Every row gives one point. The points of each table are mixes of a few directions, plus a little noise. Count the directions of each table, and those that both share. Where both have some left over, give the other angles between the two spaces (their principal angles), to ten degrees, smallest first.
In the rows, zero is written as 128.

First (7 x 2)
[[134  79]
 [134  85]
 [126 141]
 [135  79]
 [131 103]
 [118 205]
 [118 203]]
Second (6 x 2)
[[121 179]
 [139  51]
 [121 177]
 [135  65]
 [123 164]
 [128 131]]
Directions: first 1, second 1, shared 1

First (5 x 4)
[[ 93  51 102 162]
 [157 192 150  99]
 [145 163 139 114]
 [150 175 144 108]
 [ 96  58 105 158]]
Second (5 x 4)
[[160 118 181 142]
 [147  87 172 156]
 [ 64 147  23 100]
 [141 125 149 133]
 [128 162 116 108]]
Directions: first 1, second 2, shared 1

First (8 x 8)
[[ 53  25 161 139 198 231 203 138]
 [135 132 160  53 123 124 149 147]
 [154 164 117 124 103  92 102 125]
 [119 120 108 179 136 136 118 116]
 [158 167 128  96 101  89 109 131]
 [134 132 156  64 123 125 146 144]
 [158 170 110 135 100  86  93 121]
 [112 115  84 235 141 141 104 102]]
Second (10 x 8)
[[161 179  83 184  95  76  71 107]
 [168 182 123  96  91  75  97 130]
 [149 148 172  16 111 108 148 153]
 [126 122 151  84 130 134 146 140]
 [ 78  67 106 226 174 190 144 111]
 [139 138 154  64 119 119 141 143]
 [113 111 110 181 141 145 124 117]
 [ 85  70 142 144 168 186 167 131]
 [114 105 157  82 140 150 160 143]
 [146 158  84 202 110  97  82 105]]
Directions: first 2, second 2, shared 2

First (10 x 11)
[[135 136 146 179 153 101 123 141  97 106 129]
 [107 131  93 118 126 149 110 137 120 141 146]
 [135 146 123  57 151 124 116 140 115 148 121]
 [130  64  71  45  96 120 193 157 209 107  78]
 [137 128 107 138 122  97 140 171 154 123 146]
 [136 128 132 171 142 137 157 112  94  98 121]
 [135 154 112 131 143 118 122 154 114 135 157]
 [137 107 249 206 116 125 111  35 113 110  75]
 [ 95 131 100 111 120 150  82 134 128 161 142]
 [135 150 142 124 106 157 121  99 135 156 165]]
Second (9 x 11)
[[118 121  93 158 150 133 132 142 171 104 137]
 [136 125 193 119  90 170 129  43 128 148 115]
 [128 130 129  48 128  88 105 168 109 157 104]
 [ 97 132 109  75 111  79  58 196  91 181 127]
 [123 117 122 171 148  97 124 155 129 102 115]
 [121 133 133 128 116 109 107 150  85 147 133]
 [135 122 116 141 144 155 155 102 182 102 129]
 [148 126 114 123 158 119 166 137 147  96 117]
 [146 146 142 189 107 201 176  59 110 116 175]]
Directions: first 6, second 5, shared 4; angles 50

First (10 x 14)
[[107  98 129 101  94 157 129 114  91  88  95 128 102 130]
 [129 120 139 126 114 117 111 129 130 124 135 142 140  95]
 [142 164 136 145 249 145 177 173  93 203 141 132 200 176]
 [142 107 132 144  97 114 112 104 128 129 150 146 119 133]
 [105 120 120 127 116 104 116  82 169 127 132 131 117 106]
 [121 138 128 122 127 118 121 132 150 124 126 123 131 103]
 [140 129 125 126 100 112  94 120 148 101 134 140 124 106]
 [124 110 141 132  77 144 152 155 110 131 121  99  90 118]
 [145 155 114 130 158 133 129 145 133 126 126 122 136 159]
 [125 139 116 126 144 136 139 125 130 127 120 117 121 155]]
Second (8 x 14)
[[142 145 170 116 120 117 150 120 123 134 124 113 125 116]
 [125 125 158 107 162 133  89 120 145 101 109 136 127 164]
 [116  99  97 142 128  85 111 131 104 149 155  95 146 121]
 [126 123 134 113 125 123 129 140 127 140 156  97 129 124]
 [129 127 160 173 128 109 141 127 119 139  70 149 120 123]
 [115 121  60  89 129 180 108 146 151 111 194 124 129 142]
 [132 130  73 168 109 106 142  99 102 129 112 163 142 105]
 [138 154 172 118 124 170 153 139 152 119 106 147 104 130]]
Directions: first 6, second 5, shared 1; angles 60, 80, 80, 80
